Rows are points. The points of each table are mixes of a few directions, plus a little noise. Count the directions of each table, and those that both share. Where both have some left over, give the other angles between the two spaces (their principal angles), to ten degrees, smallest first.

First (7 x 2):
0.014 -0.040

0.001 -0.003

-0.022 0.063

-0.029 0.082

0.026 -0.075

0.001 -0.002

0.009 -0.027
Second (7 x 2):
0.016 0.007

0.050 0.017

-0.102 -0.036

-0.047 -0.015

0.052 0.016

0.025 0.008

0.010 0.004
Directions: first 1, second 1, shared 0; angles 90

First (8 x 4):
0.025 -0.021 -0.031 -0.043

0.033 0.020 0.033 -0.061

0.013 -0.020 -0.032 -0.020

-0.039 0.007 0.009 0.069

-0.071 0.023 0.034 0.125

0.012 0.026 0.043 -0.024

0.012 -0.019 -0.030 -0.020

0.016 -0.016 -0.026 -0.027
Second (5 x 4):
-0.024 0.050 0.014 -0.034

-0.008 0.000 0.004 -0.019

0.010 -0.059 -0.007 -0.006

0.015 0.088 -0.004 0.082

0.008 -0.078 -0.006 -0.023
Directions: first 2, second 2, shared 0; angles 50, 50

First (7 x 9):
-0.008 0.040 0.019 -0.050 0.005 -0.024 -0.030 0.025 -0.033

-0.003 0.007 -0.012 -0.004 0.012 0.002 -0.005 0.008 0.001

0.044 -0.065 0.065 0.062 -0.090 -0.028 0.024 -0.083 0.022

0.033 0.040 -0.030 0.002 0.028 -0.070 -0.056 0.016 0.019

-0.025 -0.032 -0.049 0.031 0.019 0.081 0.050 -0.004 0.021

-0.021 -0.034 -0.012 0.036 0.074 0.000 0.020 0.043 0.021

-0.022 0.044 0.019 -0.077 -0.050 0.042 -0.003 -0.008 -0.052
Second (8 x 9):
-0.002 0.000 0.006 0.002 0.005 -0.001 0.000 0.001 0.004

0.018 -0.001 -0.047 -0.015 -0.047 0.008 0.000 -0.011 -0.030

-0.045 0.003 0.118 0.038 0.117 -0.020 0.002 0.028 0.072

-0.002 0.000 0.004 0.001 0.005 -0.001 0.000 0.000 0.003

0.035 -0.001 -0.092 -0.029 -0.090 0.016 -0.002 -0.021 -0.057

0.037 -0.002 -0.099 -0.030 -0.098 0.017 -0.002 -0.023 -0.060

-0.019 0.001 0.050 0.016 0.050 -0.008 0.001 0.012 0.029

-0.022 0.002 0.058 0.019 0.058 -0.009 0.001 0.013 0.036
Directions: first 4, second 1, shared 0; angles 40

First (8 x 14):
-0.013 -0.036 -0.007 -0.048 -0.036 -0.054 0.064 -0.081 -0.020 -0.035
 -0.031 -0.074 0.051 -0.004

-0.005 0.063 0.021 0.009 0.033 0.040 -0.052 0.052 0.040 -0.002 0.029
 0.060 -0.002 0.014

0.007 0.010 0.001 0.021 0.015 0.024 -0.026 0.033 0.001 0.018 0.013 0.030
 -0.024 0.000

-0.047 0.005 0.008 -0.045 -0.009 0.058 -0.014 -0.040 -0.146 -0.012 0.000
 0.013 0.046 -0.005

0.017 -0.033 -0.015 0.037 0.001 0.015 -0.011 0.025 -0.027 0.039 0.003
 0.013 -0.047 -0.011

-0.013 -0.026 -0.004 -0.043 -0.028 -0.045 0.053 -0.071 -0.019 -0.035
 -0.026 -0.063 0.048 -0.001

-0.006 0.039 0.016 -0.010 0.014 0.007 -0.016 0.014 0.037 -0.018 0.010
 0.020 0.017 0.011

0.064 -0.023 -0.020 0.076 0.011 -0.044 0.000 0.066 0.137 0.045 0.004
 0.001 -0.089 -0.002
Second (11 x 14):
0.076 -0.011 -0.039 0.032 0.021 0.060 -0.016 0.011 -0.044 -0.004 -0.037
 0.017 -0.015 -0.005

-0.018 0.083 0.023 0.002 0.025 0.042 -0.036 0.008 0.060 0.029 0.039
 0.026 0.025 0.004

-0.005 -0.014 -0.011 0.002 0.042 0.066 -0.002 0.034 -0.010 0.041 0.010
 0.021 -0.039 0.018

-0.049 0.014 0.032 -0.056 -0.048 -0.101 0.041 -0.067 0.036 -0.061 -0.003
 -0.055 0.074 -0.001

0.081 -0.032 -0.043 0.054 0.015 0.054 -0.025 0.031 -0.061 0.009 -0.035
 0.028 -0.045 -0.012

0.062 -0.041 -0.039 0.019 0.011 0.035 0.005 0.004 -0.056 -0.013 -0.043
 0.001 -0.020 -0.002

-0.096 -0.005 0.033 -0.081 0.007 -0.030 0.057 -0.030 0.043 -0.006 0.025
 -0.040 0.031 0.033

-0.061 -0.006 0.026 -0.035 -0.014 -0.047 0.026 -0.014 0.026 -0.003 0.021
 -0.022 0.012 0.009

0.065 -0.003 -0.019 0.062 -0.027 -0.016 -0.039 0.015 -0.033 -0.008
 -0.019 0.021 -0.019 -0.033

0.069 0.014 -0.022 0.052 -0.005 0.022 -0.039 0.013 -0.024 -0.003 -0.019
 0.025 -0.009 -0.023

-0.126 0.001 0.058 -0.050 -0.025 -0.084 0.029 -0.005 0.062 0.019 0.061
 -0.022 0.005 0.013
Directions: first 3, second 4, shared 1; angles 30, 70

First (8 x 20):
-0.014 0.041 0.053 -0.093 -0.031 0.074 0.058 0.068 -0.018 -0.031 0.035
 0.085 -0.040 0.011 0.044 0.008 0.081 -0.011 0.009 -0.052

0.024 -0.044 0.050 0.006 -0.005 0.011 0.013 0.040 0.052 0.001 0.025
 -0.036 0.031 0.003 -0.038 -0.036 -0.017 -0.012 0.033 0.020

0.025 -0.057 -0.033 -0.012 0.015 -0.027 -0.025 -0.017 0.015 0.032 -0.007
 -0.016 -0.045 -0.025 0.025 -0.001 -0.053 0.030 0.035 0.031

0.022 -0.043 0.042 0.040 0.001 -0.007 0.001 0.024 0.055 0.004 0.016
 -0.059 0.055 0.004 -0.060 -0.038 -0.030 -0.016 0.021 0.027

0.041 -0.089 -0.038 -0.014 0.024 -0.042 -0.036 -0.018 0.032 0.049 -0.008
 -0.032 -0.053 -0.033 0.024 -0.010 -0.080 0.042 0.055 0.051

-0.037 0.071 -0.020 0.100 0.006 -0.030 -0.019 -0.051 -0.032 -0.023
 -0.032 -0.035 0.089 0.025 -0.060 0.013 0.013 -0.032 -0.078 -0.011

-0.011 0.022 -0.029 -0.007 0.001 -0.005 -0.006 -0.021 -0.030 0.000
 -0.013 0.021 -0.020 -0.003 0.023 0.019 0.008 0.005 -0.016 -0.010

-0.048 0.100 -0.026 -0.020 -0.011 0.023 0.014 -0.021 -0.079 -0.030
 -0.017 0.073 -0.017 0.016 0.040 0.046 0.072 -0.007 -0.060 -0.056
Second (11 x 20):
0.010 0.011 0.009 0.031 -0.019 -0.041 -0.016 -0.033 0.043 0.017 0.038
 -0.037 0.013 -0.038 0.006 -0.023 -0.018 -0.019 -0.023 0.086

0.005 -0.016 -0.017 -0.009 0.008 -0.051 -0.051 0.013 -0.056 0.026 -0.021
 0.025 -0.024 -0.014 0.015 -0.008 -0.015 0.012 -0.011 -0.009

0.023 0.000 0.006 -0.047 -0.080 0.074 0.066 0.059 0.071 -0.037 0.064
 0.039 -0.062 -0.088 -0.014 0.052 0.054 -0.040 -0.019 0.040

0.007 -0.023 -0.011 0.017 0.023 0.006 -0.002 0.003 -0.058 -0.024 -0.030
 0.017 0.057 0.075 0.006 0.000 -0.007 0.004 -0.001 -0.083

-0.019 0.028 0.029 -0.040 -0.024 0.032 0.029 0.027 0.067 -0.011 0.036
 -0.010 -0.055 -0.009 0.011 -0.029 0.034 -0.009 -0.010 0.042

0.020 -0.004 0.007 0.032 -0.051 0.001 0.014 0.015 0.034 -0.046 0.052
 -0.010 0.048 0.013 -0.001 -0.020 0.014 -0.054 -0.071 0.023

-0.038 0.046 0.026 -0.033 -0.044 0.027 0.011 0.064 0.051 -0.029 0.021
 -0.006 -0.058 -0.004 -0.025 -0.036 0.056 -0.030 -0.064 0.028

0.005 -0.023 -0.019 0.019 0.079 0.000 -0.003 -0.059 -0.063 0.028 -0.062
 -0.003 0.048 0.043 0.008 0.032 -0.043 0.050 0.087 -0.071

0.010 -0.038 -0.012 -0.012 0.086 -0.057 -0.048 -0.065 -0.074 0.058
 -0.044 -0.004 0.015 0.061 0.077 -0.030 -0.068 0.066 0.079 -0.038

-0.032 0.019 0.007 -0.026 0.001 0.004 -0.015 0.043 -0.017 -0.005 -0.023
 0.010 -0.033 0.032 -0.009 -0.030 0.022 0.006 -0.026 -0.033

0.022 0.002 -0.025 0.065 0.026 0.006 0.018 -0.067 -0.002 0.026 -0.029
 -0.025 0.050 -0.070 -0.067 0.088 -0.030 0.009 0.054 0.012
Directions: first 3, second 6, shared 1; angles 30, 60
